Rows are points. The points of each table are mixes of a few directions, plus a little noise. Count the directions of each table, and those that both share. Where both have some left over, give the other angles between the two spaces (their principal angles), to ten degrees, smallest first.
(in the rows, 128 means zero)

First (7 x 2)
[[126 126]
 [131 148]
 [139 176]
 [118  91]
 [113  59]
 [138 172]
 [126 125]]
Second (6 x 2)
[[130 138]
 [134 159]
 [136 166]
 [128 129]
 [128 130]
 [110  46]]
Directions: first 1, second 1, shared 1

First (6 x 4)
[[ 96  74  91 128]
 [ 99  80  95 127]
 [129 132 130 128]
 [134 138 135 128]
 [138 146 140 128]
 [169 199 177 128]]
Second (6 x 4)
[[208 183 115 111]
 [ 77 100 143 135]
 [145 135 127 156]
 [ 90 114 142 119]
 [141 113  95 117]
 [104 125 148 134]]
Directions: first 1, second 3, shared 1

First (10 x 8)
[[145 160 108  84 167 147 127 101]
 [ 92 129 157 160 114  89 159 166]
 [ 53  87 134 205  81 107 140 146]
 [175 157 148  88 181 132 109 111]
 [156 132 152 122 157 132  97 112]
 [163  75 107 133  81 146 106 130]
 [141 165 125 109 129 153 127 116]
 [125  65  87 122 113 110 143 141]
 [130 140 131 138  93 138 135 142]
 [104 170 132 118 162 132 137 112]]
Second (7 x 8)
[[109 149 150 135  63 124  96 108]
 [125 162 114 115 193 153 145 116]
 [120 175 116 113 194 158 142 107]
 [149  54 132 143  77  91 127 167]
 [134  87 141 143  62 100 112 145]
 [136 115 121 127 146 126 138 138]
 [123 156 122 120 162 144 135 115]]
Directions: first 5, second 2, shared 1; angles 40

First (8 x 11)
[[127 153 101 144 111 155 145 173 103  90 136]
 [115 126 140 124  96 177 144 172 112  71 145]
 [147 133 135 132 139  97 139  99 118 155 129]
 [106 124 175  95  79 100 166 157  84 142 126]
 [145 122 114 148 157 164 107 106 158 100 141]
 [135 133  91 143 162 114  97 106 158 154 112]
 [111 102 166  99 119 103 121 112 139 159 116]
 [140 131 104 141 160 113 105  99 151 152 118]]
Second (10 x 11)
[[120 134 138 127 122 110 127 116 125 157 127]
 [150 136 122  98 117  83 138 142  97  95 102]
 [115 120 135 134 132 128 129 123 136 162 129]
 [184 161 106  82 104  75 135 153  74   7  95]
 [112 109 136 130 136 126 135 129 136 176 125]
 [118 154 141 135 112 110 116  98 129 155 140]
 [118 126 132 136 130 135 126 121 136 147 134]
 [127 103 111 159 155 213 123 146 160  91 151]
 [121 134 126 155 133 174 112 114 151 118 155]
 [117 102 133 128 139 128 139 137 134 168 119]]
Directions: first 4, second 3, shared 1; angles 60, 70

First (11 x 14)
[[ 82  97 175 142 144  75 150  85 150 124 148 144 137  57]
 [134 124 123 161 144 126 135 111 113 121 139  98 101 140]
 [163 141 118 134 147 165 147 131 144 120 101 115 107 145]
 [160 161 108 145 116 127 107 127 104 164 130 157 101 173]
 [ 88 117 168 119 120  80 130 108 145 147 141 187 148  71]
 [120 130 158 133 134 100 132 105 151 150 127 170 129  95]
 [ 72 130 162 119 102  97 100 154 109 145 149 199 133 102]
 [125 134 117 115 129 190 115 195 119  92 108  97 117 158]
 [173 146  80 118 116 134 146 104 111 147 128 127 130 164]
 [114 108  97  97 130 191 157 176 110  62 121  62 139 140]
 [178 119 101 125 129 122  89 110 152 137 116  51 165 164]]
Second (8 x 14)
[[136 189 128 163 179 191 150 182 167  65  69 100  46 141]
 [132 162 117 134 148 155 149 153 149  91  98 112  95 132]
 [125  87 146 125 108 100 101 101 104 172 161 147 159 126]
 [125  90 137 116 103  96 108  99 106 168 162 145 167 123]
 [127 106 147 136 124 119 108 117 115 153 144 139 135 130]
 [130 184  95 120 148 160 170 159 159  69  85 103  97 129]
 [125  88 141 122 107  99 104 101 105 169 162 147 163 125]
 [125 117 114 105 109 107 134 110 120 138 144 133 161 122]]
Directions: first 6, second 2, shared 1; angles 40

First (10 x 20)
[[145  95 182 139 153 109 138  89 126 120 156 169 121 134 101 149 118 157
   68 149]
 [144 127 169 140 136 126 130 120 129 131 147 127 122 117 106 153 109 134
  102 141]
 [ 57 123 180 120  95 134 146 173 113 156 124 111 155 136 108 114 137 154
  185 143]
 [208 160  15 128 152 133  94 102 149  97 109 119  95 115 178 124 117  74
   97  95]
 [123 119 207 145 130 129 143 125 124 142 155 125 139 117  87 168 127 142
  119 145]
 [142 100 130 119 149 103 123  99 124 109 135 177 101 147 130 100  91 162
   60 151]
 [104 142 129 131 110 144 135 151 127 143 121  99 151 121 126 139 160 112
  182 113]
 [147 146 102 134 128 139 122 129 135 127 123 108 130 116 138 143 140 100
  143 111]
 [140 129 131 122 132 119 118 130 126 122 130 135 102 128 128 110  78 144
   90 148]
 [ 71 139  35 103  97 144 131 162 126 133  80 111 164 151 177  81 204 101
  233  85]]
Second (10 x 20)
[[ 89  89 120  82 139 103 138  72 135 107 148 186 162 183 113  96 164 168
  138  96]
 [180 156 161 179 132 151 129 146 131 143 134  81 116  74 119 198 125  83
  116 141]
 [127 130 124 130 125 129 125 134 126 130 124 125 124 126 131 125 123 127
  127 131]
 [153 110 172 135 162 126 143  49 147 118 179 151 170 135  80 202 193 121
  127  86]
 [ 86 121  87  98 110 118 123 158 117 126  97 143 113 155 157  51  97 156
  137 143]
 [120 141 103 131 108 131 119 177 116 135  98 110 100 118 157  93  90 128
  129 156]
 [100  90 131  90 150 107 139  57 138 109 157 186 168 179 101 120 177 162
  136  89]
 [133 150 110 143 110 138 119 187 115 142  96  93  94 103 158 107  83 114
  124 159]
 [175 157 155 176 130 150 126 151 130 142 130  80 113  77 123 192 119  85
  117 144]
 [116 130 112 120 118 127 123 149 122 131 112 130 117 133 142 100 112 136
  131 138]]
Directions: first 4, second 2, shared 1; angles 30

First (8 x 32)
[[ 62 236 111 130  27 204  49 210  69 152  68 151 182 202 139 168  70  73
   86  52 163 140 169 180 190 142 183 205 149  98 153 144]
 [146 139 153 117 129 115 136 157 123 156 131 128 138 127 115 133 147 125
  129 122 124 124 128 130 132 129 124 137 127 137 122 131]
 [132  97  85 154 127 115 134  70 157  92 123 129 102 109 123 117 124 150
  111 146 144 113 145 116 136 121 137 129 122 133 125 111]
 [143  75  93 156 151 100 150  57 167  88 138 127  95  96 125 107 138 162
  122 161 135 114 136 105 123 120 125 108 116 140 122 106]
 [149 119 152 116 150 112 145 138 131 144 144 124 128 117 119 123 148 132
  139 136 115 128 115 121 116 128 112 119 125 137 121 130]
 [132  77 134 120 181 122 152  82 142  99 157 112 101 108 151 110 126 142
  167 170 100 144  89 103  82 123 101  62 125 117 132 135]
 [102 184 153 107  96 163  97 194  88 162 112 134 163 166 138 147 112  94
  128  93 127 144 127 156 141 136 139 151 142 115 138 148]
 [161  95 147 123 163  92 161 120 145 137 151 120 115 100 115 116 161 146
  139 150 115 121 116 112 111 124 107 108 119 143 115 123]]
Second (11 x 32)
[[132  89 104 142 148 117 141  74 151  94 137 124 102 107 135 114 126 147
  133 154 127 125 124 110 115 122 123 103 122 128 127 118]
 [147 113  81 165 105  96 134  89 162 108 110 140 111 107  96 120 141 154
   83 128 162  93 176 123 167 122 146 170 116 149 112  97]
 [101 107  78 152 121 148 113  67 140  76 118 128 106 126 149 121  95 136
  123 142 139 132 134 120 126 125 142 112 128 111 140 120]
 [145 121  83 164  99  99 130  98 157 113 107 142 116 111  95 123 140 150
   81 122 163  93 179 127 170 123 148 176 117 149 113  98]
 [ 98 192 176  90 106 174  97 215  74 175 121 127 171 175 147 153 109  84
  146  91 113 157 106 157 124 140 130 135 145 107 144 161]
 [140 173 189  94 123 128 128 216  97 192 132 129 164 149 115 145 150 104
  137  99 115 135 117 147 132 135 118 149 135 135 123 147]
 [164 138 110 154  96  83 137 136 153 147 109 145 131 112  75 129 164 147
   75 109 163  85 185 133 181 125 144 198 116 163 103  99]
 [138 122 174  99 164 126 145 154 116 151 153 116 134 127 138 127 141 121
  164 139  98 146  90 123  95 130 103  93 131 126 129 145]
 [116 118 191  79 185 154 139 155  98 143 167 105 134 138 171 127 120 107
  199 149  74 174  52 121  60 132  91  49 140 104 145 165]
 [ 87 111 133 109 158 175 117 103 108  95 145 111 119 142 185 124  86 113
  179 151  97 171  74 120  75 129 115  55 139  90 155 153]
 [140 124  88 159 102 107 127 101 152 114 109 140 119 115 101 125 136 146
   87 122 159  99 172 127 165 124 147 169 119 145 116 103]]
Directions: first 3, second 3, shared 3

First (10 x 32)
[[133  99 138 160 110 117 123 143 134  69 136 158 150 185 160 122 121  98
  154 103  49  96 155 120 143  76 124  92 117 112 168 132]
 [148 105 142 120 100 122 139 139 116  94 116 137 122 121 128  88 109 152
  141  74 108 103  95 128 134 155 138 111 115 152 145  99]
 [129  85 125 176 120 115 117 139 143 111 140 201 149 163 150 112  71 151
  128  89  98 156 111 167 159 106 152 117 124 148 168  89]
 [124 111 131 129 143 100 142 128 118 117 130 116 144 134 152 152 147 102
  117 139 116 110 146 145  84 139  90 106 113 113 103 163]
 [127 190  97 115 138 179  89 152 139 164 150 113 134  86  63  77 151 177
  127 158 200 155  85  95 190 125 166 162 175 112 131  86]
 [151 180 122 113 116 141  95 129 116 162 152  89  93  98  86  96 120 172
  148 130 185 159  84 119 211 117 177 199 151 155 129  82]
 [138 179 125 110 127 139 106 115 121 172 143  85  92 104  97 129 129 148
  138 150 179 160 113 117 179 115 157 195 145 145 117 110]
 [102 113 143 106 130 150 169  96 143 140  75 139 108 125 135 172 132  91
  110 137 108 118 178 105  58 153 111 103 115 127 120 170]
 [112 124 123 125 153 118 141 122 129 137 124 118 143 125 139 162 153 101
  108 159 134 123 153 135  79 140  92 111 123 105 100 169]
 [117  96 137 127 145  96 160 118 121 114 113 124 144 137 165 170 148  87
  110 138 103 102 161 148  48 153  73  87 102 112  98 182]]
Second (10 x 32)
[[141 108 173 128  98  97 153  81 116 111 106 107  73 175 175 191 102  68
  158 109  57 111 191 125 120  86 125 150  90 159 139 162]
 [122 137 108 128 141 142 117 149 133 136 138 137 153 107 107 100 140 155
  115 137 160 136 100 129 132 147 129 118 145 114 123 113]
 [126 132 120 128 133 134 124 136 130 131 132 132 138 120 120 117 133 139
  123 131 141 131 117 128 129 135 129 124 135 122 126 122]
 [113 152  74 128 164 165  98 184 142 148 154 153 194  72  72  52 159 199
   92 151 213 148  53 131 138 178 132 102 174  90 114  87]
 [140 109 170 128 100  99 152  84 117 112 107 109  77 172 172 187 104  72
  156 110  61 112 187 126 120  89 125 149  92 157 139 160]
 [142 105 178 128  95  93 156  76 115 109 103 105  67 180 180 198  99  62
  161 106  48 109 198 125 119  81 125 152  86 163 141 166]
 [115 149  83 128 158 160 102 175 140 145 150 149 184  80  80  64 154 189
   97 148 201 145  64 131 137 171 131 106 167  96 116  93]
 [122 137 108 128 141 142 117 149 133 135 138 137 152 107 107 100 140 154
  115 137 160 136 100 129 132 147 129 118 145 114 123 113]
 [134 118 150 128 114 113 140 105 122 120 117 118 101 151 151 159 115  99
  143 119  93 120 158 127 124 108 126 139 110 143 134 145]
 [125 133 117 128 135 136 122 140 131 132 134 133 142 116 116 112 135 143
  120 133 146 132 112 129 130 139 129 122 138 120 125 119]]
Directions: first 6, second 1, shared 1

First (9 x 32)
[[135 123 132 163 123 112 131 164 127 117 105 120 124 133 123 135 139 131
  148 103 126 130 131 154 136 136 112 116 123 130 137 129]
 [149 105 143 141 142 135 115 120 163 154 128 143 146 192 175  84 118 108
  100 162  90 161  86  97 154 118 139 135 121 111 141 211]
 [128 133 115 136 111 135 124 125 120 144 130 130 122 159 129 133 146 135
  117 143 144 138 104 132 137 117 129 142 125 130 115 130]
 [123 129 151  93 163 147 134 111 146 114 152 134 133  79 135 114 100 116
  113 137 114 118 155 100 106 137 137 122 137 119 164 124]
 [115 146  76 130  66 123 116 106  84 161 128 125 116 182 100 159 170 155
  132 138 179 130  88 152 140 104 133 157 122 151  52  94]
 [111 138 148  41 176 170 137  68 147 118 188 141 138  48 136 112  82 113
   91 160 117 106 169  70  85 134 156 133 147 113 162 105]
 [132 112 118 134 109  92 124 132 120 123 103 120 135 148 117 127 121 122
  166  98 113 123 131 146 141 127 126 116 125 136  86 136]
 [126 160 150 181 141 138 149 200 117  93 115 114 100  62 108 171 162 152
  130 104 164 116 162 171 110 154  91 115 131 131 203  68]
 [135 107 123 131 117  98 122 127 127 128 109 124 138 156 127 119 118 117
  154 107 106 130 124 134 143 125 130 117 125 130  94 152]]
Second (10 x 32)
[[164 166 125 142 134 157 157 148 101 127 101 164 127 130 121  91 164 121
  186 162 147 135 110 170 136 134  60 109 135 126  88 139]
 [145 147 106 146 112 112 113 155 132 114 135 139 141 128 127 110 118 138
  142 118 130 105 125 131 138 126 104 140 120 139 131 156]
 [ 74 113  96  87 119 133  74 122 151 119 171 122  96 120 151 115  73 128
  103 105 103 122 161  72 122 129 147 167 131 106 133  92]
 [165 136 146 154 141 132 145 139 136 137 125 136 154 140 139 118 142 131
  113 157 128 133 100 134 139 122 121 125 120 136 163 184]
 [121 106 168 152 139 137 145  81 150 142  82 142 122 171 140 128 170  77
  128 131 129 156 111 132 126 145 158  77 147 110  76 118]
 [145 128 142 141 124 110 155 129 110 129 110 114 144 120 102 158 149 139
  137 123 144 123 122 158 125 125 133 111 123 148 130 130]
 [138 138 115 125 116 110 140 147  98 119 130 112 137 100  99 151 127 155
  148 117 143 110 136 155 125 122 114 134 120 151 135 118]
 [138 140 112 160 110 111 108 141 149 113 121 148 137 148 135 101 127 117
  144 110 127 107 123 128 140 134 112 126 128 130 106 154]
 [ 45  98 114   7 155 180 113 100  96 145 186  90  62  73 134 156  74 148
   94 142 106 167 181  81  94 121 156 173 136  93 156  17]
 [143 107 156 163 129  97 130 116 158 134 121 113 159 151 134 152 134 123
   86 116 123 124 110 119 133 123 174 118 120 141 162 172]]
Directions: first 4, second 5, shared 1; angles 40, 60, 80

First (9 x 32)
[[122 128 124 124 115 124 132 121 115 122 124 120 141 116 129 129 138 144
  123 111 132 110 144 143 119 150 131 117 127 108 135 147]
 [118 145 149 105 149 127 121 163 151 145 122 143 112 164 114 114 117 110
  147 128 144 146  78 118 134 111 109 138 147 166 134  94]
 [164  92  97 183 111 138 132  75 114 104 146 117 128  85 154 152 125 129
  100 169  83 133 195 114 135 111 160 134  93  97 102 156]
 [172 104 123 175 158 149 119 121 162 129 150 149  79 145 140 140  91  74
  127 210  85 193 115  68 161  44 136 170 112 178  87  84]
 [110 132 120 114 104 118 135 115 100 121 119 111 159 105 129 128 151 162
  120  87 142  88 157 162 108 177 132 101 127  86 145 166]
 [ 80 156 137  76 103 107 136 143  98 131 103 110 172 120 113 114 164 178
  131  46 176  67 130 186  96 209 115  88 148  86 170 164]
 [144 116 119 147 127 134 127 112 128 121 137 128 122 118 136 136 123 121
  120 150 109 137 145 116 134 112 138 135 116 125 115 130]
 [161 104 114 168 136 140 127 106 138 119 145 134 107 120 143 143 109 103
  119 180  92 159 146  96 145  84 143 149 108 140 100 118]
 [ 80 175 169  58 147 114 122 196 145 160 103 142 130 182  96  97 133 131
  163  73 187 118  43 149 118 154  87 117 173 165 165  96]]
Second (8 x 32)
[[ 92 166 155  75 144 118 129 171 136 143 112 135 135 156 104 111 139 130
  145  77 169 117  80 150 128 148 101 123 158 150 152 106]
 [131 103  84 157  76 121 148  52  67  87 134  89 183  43 151 157 170 183
   80  95 108  64 249 173 106 193 164  96  91  28 129 213]
 [150 110 137 147 135 137 112 151 156 152 129 146  92 167 133 120  90 111
  152 178 117 164  84  92 125  90 127 141 132 166 122 110]
 [143 119 117 146 133 133 132 108 126 114 138 126 124 108 136 139 131 117
  112 145 109 137 155 118 145 110 138 139 114 126 112 127]
 [156 101 114 160 111 133 120 113 128 131 134 126 119 124 144 135 115 134
  128 162 107 135 144 114 117 120 148 125 113 117 119 145]
 [160  94 113 168 113 136 119 108 132 128 137 127 114 125 145 135 104 126
  128 175 101 144 142 106 118 109 147 134 111 124 117 142]
 [107 164 138 100 169 127 145 129 134 111 133 130 135 119 112 136 153  94
  112 103 136 137 126 133 171 108 108 149 136 150 114  87]
 [ 90 165 165  72 141 117 119 192 149 161 106 143 123 185  99  98 122 130
  166  90 178 126  45 139 114 145  94 120 168 166 159  97]]
Directions: first 2, second 3, shared 2

First (10 x 32)
[[145 149 128 154 143 115 100 106 130 142 140 137 127 159 123 158 128 140
  118 163 144 125 126 133 105 136 106 109 129 133 121 114]
 [115 111 128 105 115 136 149 147 127 117 118 123 128 102 132 104 130 118
  135 101 115 130 129 124 145 122 145 141 128 127 131 139]
 [165 172 127 186 161  99  70  77 132 157 155 147 128 201 115 194 125 162
  105 205 164 122 125 137  78 143  81  88 130 135 116  99]
 [ 91  81 130  69  97 158 187 179 123  98 100 108 129  53 144  58 132  95
  152  47  90 136 130 118 181 111 175 168 126 121 141 158]
 [ 95  87 131  75  99 155 179 172 124 102 103 111 128  64 139  66 132  99
  148  57  99 134 129 121 172 111 169 163 129 121 139 157]
 [ 89  80 131  66  94 159 191 183 125  99 100 107 127  48 142  55 130  93
  155  43  90 135 131 119 183 110 175 172 124 121 141 161]
 [157 163 126 173 152 105  81  87 130 151 150 143 126 187 120 183 125 155
  109 189 155 122 127 136  89 143  89  95 129 134 120 106]
 [121 118 129 115 121 135 140 139 128 122 122 124 127 112 131 113 128 121
  134 108 120 130 128 126 138 123 140 136 126 127 130 136]
 [159 164 127 175 153 104  81  88 132 151 151 143 128 187 117 183 126 154
  108 190 155 123 126 135  89 141  90  96 128 133 118 107]
 [148 151 127 159 144 114  98 100 130 144 143 137 129 169 122 165 129 147
  112 172 148 124 126 133 100 138 102 106 127 130 121 112]]
Second (9 x 32)
[[107  85 141  74  88 112 131 142 102  85  79 110  91  64 156  71 125 131
  153 116  68 151  90 128 111 127 128 165 124 150 165 118]
 [146 174  95 178 131 180 142 141 181 151 151 121 160 119  88 145  89 119
  106 106 137 112 149 113 144 138 173 106 112 111  99 154]
 [121  90 142  73 116 112 145 122 122 116  92 103 112 116 147 109 143 154
  156 145 116 157 116 101 121 139 150 126 130 175 101 110]
 [140 141 127 146 126 115 104 114 127 128 126 132 116 136 127 138 116 141
  117 155 118 131 115 133  98 133 108 121 125 134 137 113]
 [135 152 149 116 132 120  60 100  95 147  98 180  91 151 136 162 175 161
  167 138 114 141  90  99 115 114 143 152 168 102 128 126]
 [ 88 151 105  98 134 199 103 152 107 127  74 104 136  58 115 112 135 124
  219 104 106 103 100  99 186 137 217 208 155  61 151 161]
 [137 124 129 151 137 116 159 133 144 138 170 134 148 159 126 135 124 105
   85 121 159 121 165 151 138 120  96  96 116 133 118 131]
 [146 128 129 172 160  83 138 107 135 138 187 126 156 201 129 163 121 120
   75 182 187 111 167 173 104 137  46  75 109 147 125 102]
 [132 111 137 143 125 113 175 143 143 129 172 145 144 152 131 118 127  93
   76  89 146 124 164 155 142 106  93 101 114 132 125 137]]
Directions: first 1, second 6, shared 1

First (9 x 32)
[[146 148 160 111 100 119 121  66 157 175 104 157 151 104 117 140 128 116
  144 121 172 154 157 123 132 143 178  82 129 171 120 130]
 [112 135  95 110 125 113 103 171 148 137 132 138  90 113 148  97 147 114
  145 140 145 127 100 130 165 136 158 133 126 143 137 141]
 [162 132 183 133  95 145 153  31 129 154  92 150 175 129 102 160 100 144
  135 133 150 153 206  91  90 142 108  89 115 139 117 113]
 [102 139  43 125 101 132 133 168 120  92 101 126 104 142 143 105 129 154
  154 148  99  76  98 116 153 156  88 165 121 125 152 122]
 [ 97 136  68 117 138 109 104 200 137 113 144 117  92 121 150  99 155 116
  134 124 116 100  57 160 169 128 159 155 141 136 141 140]
 [145  82 180 145 164 149 136 148 107 119 159 125  97 145 131 114 114 129
  110 165 133 173 190  76 101 103  63 138  99  68 119 129]
 [155  96 235 141 188 127 123 118 121 152 187 113 142 122 115 149 128  95
   79 108 146 193 157 144  93  76 153 104 135 101 100 138]
 [110 145  81 135 124 124 137 140 115  97 122 105 150 138 125 142 132 140
  122 101  86  77  72 170 130 131 128 151 149 135 136 121]
 [125 139 108 134 114 132 142 110 118 113 112 120 153 137 119 145 121 143
  128 114 106  99 115 142 120 136 116 135 136 133 132 118]]
Second (9 x 32)
[[134  90 234 136 170  97  98 107 162 211 224 138 120 101 123 114 133  81
  124 124 192 204 152 132 144  71 225  83 127 123  78 155]
 [142 123 176 121 144 121 114 117 142 158 145 136 128 112 126 130 134 104
  118 122 159 168 144 132 126 114 165 102 130 136 116 138]
 [106  92 122 169 139 130 150 127 104 114 181 105 137 160 120 124 104 156
  133 135  91  97 125 118 123 100  90 158 121  80 108 121]
 [140 146 105 123 118 149 145 128 108  88  76 122 140 139 125 148 125 144
  114 125 101 110 133 127 102 151  77 140 130 129 151 114]
 [145 127 179 117 143 121 112 116 145 159 140 138 127 108 126 131 137 101
  117 121 163 172 146 133 125 116 169  99 130 141 118 139]
 [ 82 137   7 141  87 129 146 162 112  81 109 117 115 157 140 105 118 176
  168 146  73  36  76 120 161 157  76 184 123 118 148 114]
 [ 98 134  60 130 103 120 128 150 131 116 126 128 113 136 139 106 128 147
  159 139 111  82  93 125 161 143 122 153 126 131 136 126]
 [137 155 112 102 114 129 118 133 140 126  85 141 122 112 135 129 142 118
  129 126 142 133 124 133 133 153 140 117 132 158 147 129]
 [167 150 155 112 134 156 141 112 110  98  66 127 151 127 118 166 130 126
   90 115 120 149 159 131  78 147  87 116 133 136 150 116]]
Directions: first 4, second 3, shared 2; angles 60

First (11 x 32)
[[140 132  80 139 130 117 100 156 119 174 122 132 132 143 137 132 106 162
   98 111 128 170 146 106 130 149 127 135 147 133 121 128]
 [106 130 131 125 151 143 110 128 144 145 160 156 161 116 149 130 121 111
  153  66 147  87 145 106  72 121 118 100 174 186 170 116]
 [125 109 158 115  89  94 174  99 121  97 102  81  75 133 115 128 142 137
  110 185 117 140 103 161 143 112 147 153  68  65  62 144]
 [109 134 108 134 166 129  98 148 142 182 167 159 175 130 167 125  97 138
  134  48 152 118 153  77  65 127 127  90 194 198 171 136]
 [154 147 105 146 152 139 112 157 119 140 126 141 151 140 123 117 115 142
  117 145 121 168 126 111 178 144 129 124 136 128 150 146]
 [128 140 112 138 160 140 104 148 134 155 150 154 166 130 144 122 110 131
  134  90 138 129 141  97 115 133 125 104 168 170 168 135]
 [104 134 154 129 175 132 129 127 149 143 175 152 177 123 161 112 108 115
  155  75 152  96 130  88  78 106 136  77 174 190 178 157]
 [172 140 120 139 111 143 135 138 106  89  86 114 104 136  84 124 149 129
  114 216  97 172 106 163 234 148 125 164  75  63 110 127]
 [ 99 102 185 103  94 101 180  79 137  87 124  92  85 116 127 131 149 110
  139 149 131  87 107 161  91  95 142 135  86  97  81 132]
 [122 111 140 111  81 127 142 101 123  95 101 106  81 115 105 147 159 112
  130 153 117 103 125 174 124 127 118 162  91  91  88  90]
 [150 129 114 129  99 143 123 129 113 102  94 120 101 125  95 139 151 122
  122 172 108 139 125 164 178 146 114 164  96  88 110  98]]
Second (10 x 32)
[[ 95 127 122 112 132 117 135  97 134 131 118 121 122 114 149 132 127 133
  114 151 123 118 109 152 116 136 144 113 128 120 119 152]
 [128 130  42 112  40 153  65 136 113 138  56 105  70  91 135 151 119 147
   80 165 100 144 115 140 125 179 102 149 104 110 115  38]
 [151  84 168 148 147 129 149 146 140 116 123  34 140 135 154  72 100 150
  144 152 113  65 103  92 110 111 155 101 119 166 137 135]
 [151 116 179 148 148 129 147 157 146 114 153 115 150 144 132  91 111 126
  160 101 137 100 129  84 115  93 129 101 133 160 153 129]
 [169 114  99 141 125 149 111 138  74 136 126  71 126 146  87 147 145 127
  124 149 122 151 142 116 160 149 132 204 106 122 101 123]
 [158 134 182 160 193 117 159 163 150 121 176 190 176 173 101 109 139 119
  172  74 145 127 170 125 160  97 118 116 162 136 151 157]
 [110 138 115 104  82 138 112 103  98 126 136 108 106 104 128 153 126 106
  117 132 144 152 106  93  95 121 131 150 100 132 120 120]
 [127 158  81 121  85 139  88 142 129 136 108 196 105 116 113 160 137 122
  111 107 128 168 150 146 143 149  89 141 132 106 131  73]
 [101 162 171 127 189 100 166 112 152 127 184 234 168 148 117 143 151 103
  154  79 158 150 155 159 141  99 125 103 164 115 141 192]
 [ 86 119 118 110 142 110 142  88 144 133 102 107 121 109 164 125 124 146
  103 171 110 103 101 175 116 146 154 100 133 115 114 163]]
Directions: first 4, second 5, shared 1; angles 50, 60, 90
